Every row gives one point. Any point is a mix of the corners, with weights that add up to 1. It lies inside the corners' shape when no weight is negative. Say inside or outside, and name the corners with a negative weight.

Corners:
(1): [-3.1 -4.0]
(2): [6.4 3.7]
(3): [-0.4  1.8]
Points:
[4.9 2.6] => inside
[-3.6 -3.3] => outside (2)
[-2.1 -3.1] => inside
[-1.4 -1.1] => inside
[1.6 2.2] => inside
[-1.5 -1.3] => inside
[4.7 4.1] => outside (1)
[1.5 1.4] => inside
[5.1 3.1] => inside

Corners:
(1): [ 6.5 -2.5 -7.8  1.4 -1.0  3.4]
(2): [-2.0 -3.4  1.6 -0.9  1.2  0.3]
(3): [-1.9  2.0  0.1 -1.3  2.5 -0.9]
(4): [-4.6 11.4  2.0  3.3 -1.3  2.3]
(5): [ 2.3 -1.1 -0.8 -2.1 -1.4 -0.8]
(6): [-4.9  2.6  3.3  3.1 -0.4 -1.2]
(7): [0.4 3.5 2.5 2.5 1.2 0.2]
Points:
[ 2.1 -0.6 -1.5 -0.9 -1.0  0.1] => inside
[-4.1  8.3  2.7  2.3 -0.3  1.1] => outside (1)
[ 2.0  0.9 -0.7  0.6 -1.2  0.3] => outside (2, 3)
[-6.7  8.8  5.3  3.0  1.2  0.1] => outside (1, 5)
[ 4.0 -3.0 -3.0  0.5 -0.6  1.1] => outside (3, 4)

Corners:
(1): [-1.1  6.3 -4.4  1.0  5.7  1.0 -5.3 -2.4 -3.4]
(2): [ 4.9 -5.1  1.8 -5.7 -3.2 -3.3 -0.9  0.1  6.3]
(3): [-0.5  2.9  3.6 -2.7 -2.3  1.3  0.7  2.0  3.2]
(4): [ 1.2  0.9  2.5  1.9  0.4  0.2  3.8 -3.0 -2.7]
(5): [ 4.9 -3.4 -7.6  7.6 -0.7  5.0 -8.3  5.7  2.3]
(6): [ 4.2  4.3 -1.7 -5.0  1.1 -8.8  5.1 -1.9 -3.5]
(7): [-6.2  1.8  3.6 -6.8  5.1  1.0  5.7 -2.0 -5.3]
(8): [ 3.1  0.8 -1.2 -2.8 -0.3  3.9  0.6 -0.2  5.5]
(9): [ 7.3 -4.7 -4.3  5.9  7.8 -1.2 -7.0  3.2 -2.6]
(10): [-3.5 -3.4  1.9  1.9 -0.2  0.3  1.0  5.1  6.4]
Points:
[ 3.9 -0.7 -1.5 -0.6  1.7  0.1 -1.6  0.4  1.0] => outside (10)
[-2.7  1.5  1.9 -3.8  2.7  0.8  2.6 -0.5 -2.0] => inside
[ 1.2  0.1 -0.9 -1.8  1.8 -0.3 -0.1  1.0  0.8] => outside (4)
[ 3.2 -1.9  0.4 -3.1 -0.2 -2.0  0.1  1.9  2.8] => outside (1, 4)
[ 0.8  1.9 -2.8  2.0  4.0  0.6 -1.5 -0.3 -2.7] => outside (2, 3)
[ 0.3 -0.4  0.3 -0.3  2.8  0.2 -0.1  1.0 -0.6] => inside
[-0.8  1.1 -0.2 -1.7  0.9  1.2  0.4  0.4  0.8] => outside (9)
[ 1.2 -1.5 -0.9 -1.1  0.4  0.5 -1.4  2.0  2.9] => outside (4)

Corners:
(1): [ 0.3  0.7  4.3 -1.7  0.4 -3.1 -3.5  5.7 -1.2 -2.5 -1.8  1.0  2.8  0.1]
(2): [-0.2 -0.8  0.2 -1.5 -0.3 -0.7  1.4 -1.3 -2.1 -2.0  2.0 -8.9 -6.6  2.3]
(3): [ -0.3   7.2  -4.3   4.8 -11.8  -1.5   1.0  -1.8   9.5   2.2  -0.4   0.9
  10.5  -3.9]
(4): [ 1.0 -0.8  0.6  3.5  4.0 -0.9 -0.9  3.9 -3.7  0.1  2.1  1.0 -3.4  3.5]
(5): [-3.5  1.4 -2.6 -3.6  1.3 -4.6  3.0  0.9 -0.8 -0.6  1.0 -1.2 -0.8  1.1]
(6): [-2.1 -1.2  0.9  0.9  4.6 -2.4  0.9 -4.6  1.3  0.2 -3.6  0.0 -2.5 -5.7]
(7): [  2.6  -3.6  -1.9 -15.0   1.8   5.2  -4.1   7.6   3.0  -0.4  -2.1   0.0
  -1.0   3.9]
(8): [-13.5  -2.3  -1.4  -3.1   4.0   0.8   0.8   0.1   1.2   1.1   1.8  -2.9
   0.3   1.5]
(9): [ 2.8 -5.3  0.1  3.4  3.2 -4.7  1.3  4.7 -4.4 -6.2 -0.9 -3.1  0.3 -2.5]
(10): [ -2.4   1.3   3.4   6.0   1.1   5.0   0.7  -5.1  -4.5   2.2  -6.9   3.2
   3.0 -21.2]
(11): [-2.4 -1.5 -3.9  1.6 -3.4 -1.1  1.0 -3.1 -1.7  0.1  2.3 -1.6 -3.4  1.0]
(12): [ 0.4 -1.4 -2.0  3.7  4.2  2.5 -0.4 -8.7 -4.1  2.7 -0.9 -0.4 -0.3  0.8]
(13): [ 1.6 -2.5 -1.6  4.4 -0.3 -1.3 -4.1  6.0  0.7  0.8 -9.2  2.4  6.1 -1.1]
(14): [ 0.0  7.6 -1.6  0.3 -0.7 -2.5 -3.6  3.4  4.3 -5.8  1.4 -1.2  1.8  0.8]
(15): [ 4.0 -1.4  2.6 -0.7  3.6 -3.5  2.7  3.3 -3.9 -9.9 -1.9  1.2 -3.6  1.7]
Points:
[ 0.4 -0.2 -0.6 -0.6  0.1  0.9 -1.1  0.7 -0.3  0.4 -2.4 -0.1  0.6 -3.9] => outside (8, 15)
[-1.0 -1.4  0.0 -0.2  3.1 -1.4 -0.4  0.9 -0.8 -1.7 -2.4  0.4 -0.6 -1.9] => outside (2, 3)
[-1.8 -1.4 -1.3 -0.3  1.0  0.4 -1.9  2.1 -1.3  0.3 -1.4 -1.3  0.3  0.3] => outside (3, 6, 15)
[-0.3  0.4 -0.1  4.6  0.3 -0.9  0.0 -0.8 -1.8 -1.7 -0.6 -1.2  0.9 -2.7] => outside (5, 6, 7)
[-0.5 -1.7 -0.4 -0.6  0.6 -0.5  1.2  1.8 -1.1 -1.4 -2.0 -0.6 -0.1 -3.7] => outside (1, 12, 14)
[-1.8  0.8 -1.2 -0.4 -0.5  0.1 -1.7  0.5  1.2  1.3 -1.5 -0.2  1.7 -0.5] => outside (9, 15)
[-0.9 -0.3 -1.3  0.4  1.7 -0.7  0.5 -2.1 -1.8 -0.1 -0.4 -1.2 -0.7  0.2] => inside
[ 0.9  1.1  0.8  2.9  1.5 -2.1  0.0 -0.1 -1.1 -1.6 -2.5  0.3  1.1 -4.0] => outside (7, 8, 11)
[-0.8 -0.2 -0.5 -1.0  1.3 -1.8 -0.4  1.7 -0.3 -1.9 -0.2 -1.1 -0.4  1.8] => outside (10)
